Each row is a point. To make a cloud, some directions were put in groups of two or more. Within a group, all points are equally far from the middle, so they leave a hole (a ring in 2 directions, a hollow ball in 3). The other directions are filled evenly. Then the cloud was stretched, turned, moved and blurred a little. How many holes are there, and how many directions does each take, smallest first?

Cloud (13 x 2):
[[ 1.7 -2.2]
 [ 1.0 -4.2]
 [ 4.9 -1.9]
 [-1.1  3.9]
 [ 2.4  3.7]
 [ 3.4 -4.4]
 [ 0.3 -0.4]
 [ 1.8 -7.2]
 [-1.0 -4.0]
 [ 1.5  0.0]
 [ 0.0 -3.6]
 [-6.4 -0.1]
 [ 4.1 -5.1]]
Holes: 0

Cloud:
[[ 0.6  4.3  4.9]
 [ 2.4  3.2  1.0]
 [-0.8 -6.4  0.7]
 [ 3.5 -1.1 -2.3]
 [-1.2  3.1 -0.8]
 [-5.6  0.2  2.6]
 [ 3.2  0.2 -1.9]
 [ 5.1 -2.5 -0.9]
 [ 4.8  1.5  0.5]
 [ 5.1 -2.4 -0.9]
 [-3.4 -1.0  4.9]
 [-4.7  2.6 -3.0]
 [ 4.4  3.0  1.9]
 [ 3.0 -0.4 -2.5]
 [ 3.1 -5.6 -0.8]
 [ 2.8 -5.1  5.3]
 [ 0.5 -6.7 -1.8]
 [ 2.7  4.3  3.6]
 [ 5.2 -1.2 -0.7]
 [ 6.6 -3.6  1.3]]
Holes: 1 (2)

Cloud, 31 rows:
[[-2.9 -1.7  1.8  3.3]
 [-0.6  8.3 -3.7 -0.7]
 [ 2.0  4.0 -3.9 -2.1]
 [ 5.0  2.7 -0.8 -1.3]
 [ 2.5  1.5 -1.4  2.4]
 [-2.7  2.8 -4.2  3.6]
 [-2.1  6.0 -0.9  0.8]
 [ 2.5 -0.4 -0.7  6.1]
 [-4.3  2.9 -0.7  3.8]
 [ 4.4  0.6 -1.2  6.9]
 [-1.7  6.1 -4.5 -0.3]
 [-0.6  4.8 -0.5 -2.9]
 [-4.2 -0.7 -1.7  7.0]
 [ 2.6  0.0 -0.1  2.2]
 [ 3.5 -1.1 -4.2  3.7]
 [ 0.6  5.4  1.0 -1.9]
 [-2.1 -0.9  3.6  0.7]
 [-3.3  2.1  2.3 -2.3]
 [ 2.2  0.5  5.0  3.2]
 [-4.6  1.6 -2.9  1.1]
 [-4.4  4.0 -2.4  9.6]
 [ 0.8 -1.7 -1.1 -3.3]
 [-4.7  2.7 -3.0  0.9]
 [ 3.7  4.2  0.3  1.3]
 [ 4.0  0.0 -2.3  6.4]
 [ 0.8 -1.3 -4.6  3.9]
 [ 2.5  3.9 -2.4 -2.7]
 [-2.3  2.9 -2.0  1.6]
 [-1.9  3.5  0.4  5.4]
 [-1.9  5.6 -9.6 -0.8]
 [ 1.3  4.9  1.5 -2.6]]
Holes: 0

Cloud (51 x 6):
[[-5.8  4.5  3.3 -0.1 -0.8  1.3]
 [ 2.6 -0.4  5.7  4.1 -0.1 -0.1]
 [ 0.8 -0.9 -0.2 -2.0  1.4  6.8]
 [ 0.5  4.0 -2.3 -1.9 -2.6  4.1]
 [-2.5 -5.4  1.6 -4.0  0.9 -2.2]
 [-2.2 -5.9  3.2 -0.9  1.2 -1.6]
 [ 4.5  3.1 -1.9 -7.4 -1.1  1.4]
 [ 1.8  1.4  1.3 -4.0 -0.3  7.8]
 [ 2.3 -0.8  4.9 -4.3 -3.0  3.7]
 [-0.2 -1.2  0.0  3.7 -0.4  5.0]
 [ 2.3  5.4 -2.0 -2.6 -0.8  1.9]
 [ 2.9 -3.7 -5.2 -4.0  3.4  1.8]
 [ 1.9 -3.8  2.4  1.9 -4.7 -7.5]
 [ 5.5 -1.4  2.1 -6.9  3.7 -1.4]
 [ 4.9 -0.6 -4.1 -7.4  3.6  0.7]
 [-0.8  3.6 -3.3 -5.9 -2.2 -2.0]
 [-1.7 -1.9 -7.2 -4.2  4.0  3.3]
 [ 2.0 -1.7  0.3 -2.6 -2.8  6.2]
 [-2.2 -6.1  1.8  1.9 -3.3 -4.6]
 [-4.3 -3.8 -0.4 -5.9  4.2 -2.3]
 [ 1.1 -7.1 -0.1 -1.8  6.5 -1.5]
 [ 3.7 -0.9 -2.8 -0.7 -4.8 -4.1]
 [-2.5 -5.0  0.2  2.6  4.6 -3.4]
 [-2.3 -3.6  4.1  1.6  2.1 -0.9]
 [ 3.9 -5.3 -1.8 -1.2  4.9 -1.3]
 [-0.6  1.9  5.1 -4.6 -3.3 -1.5]
 [-1.5 -7.7  2.7  2.1  2.2 -1.8]
 [ 1.9  2.7 -3.7  0.9 -1.1 -1.0]
 [-0.2 -1.4  3.2 -1.2 -5.6 -2.1]
 [-1.6 -2.2  5.8 -0.1 -4.9  0.5]
 [-3.7  1.5 -5.2 -4.6 -1.0  4.2]
 [ 0.6 -0.4  0.6  3.6  4.7 -7.8]
 [-1.7  0.9 -3.2 -1.0 -3.8 -4.0]
 [ 0.2  5.3 -1.7 -1.2  4.1 -2.9]
 [-2.6 -4.9 -1.6  0.5 -3.7 -5.2]
 [ 2.0 -2.4  3.1  0.2 -0.3  4.8]
 [-1.1  3.0 -0.1 -0.5 -2.5 -7.8]
 [ 1.8 -3.5 -4.8 -2.0 -3.1  0.8]
 [ 0.7 -9.5 -2.2 -0.9  6.3  0.5]
 [-0.8  0.0  3.5  4.7  2.3 -4.0]
 [-4.5 -4.7 -6.4  1.1 -0.9 -3.9]
 [-3.4 -2.8 -0.7 -6.2 -0.3 -1.9]
 [ 2.6 -2.3 -0.4 -2.9 -1.2  5.2]
 [-5.8  2.8  2.4 -0.8  2.2  4.1]
 [ 0.3 -4.8  5.3  2.0 -0.7 -1.5]
 [-2.6  3.2  1.8  1.5  1.4 -5.4]
 [ 0.1  2.3 -2.1 -2.4  0.9  5.6]
 [-1.9 -1.8  1.3 -1.8 -5.8 -0.8]
 [-2.1  1.2 -4.6  1.2 -2.6 -2.5]
 [-3.7  2.4 -2.3  0.1 -1.5 -3.2]
 [ 2.4  2.8 -0.6 -1.1 -3.1  4.2]]
Holes: 1 (3)
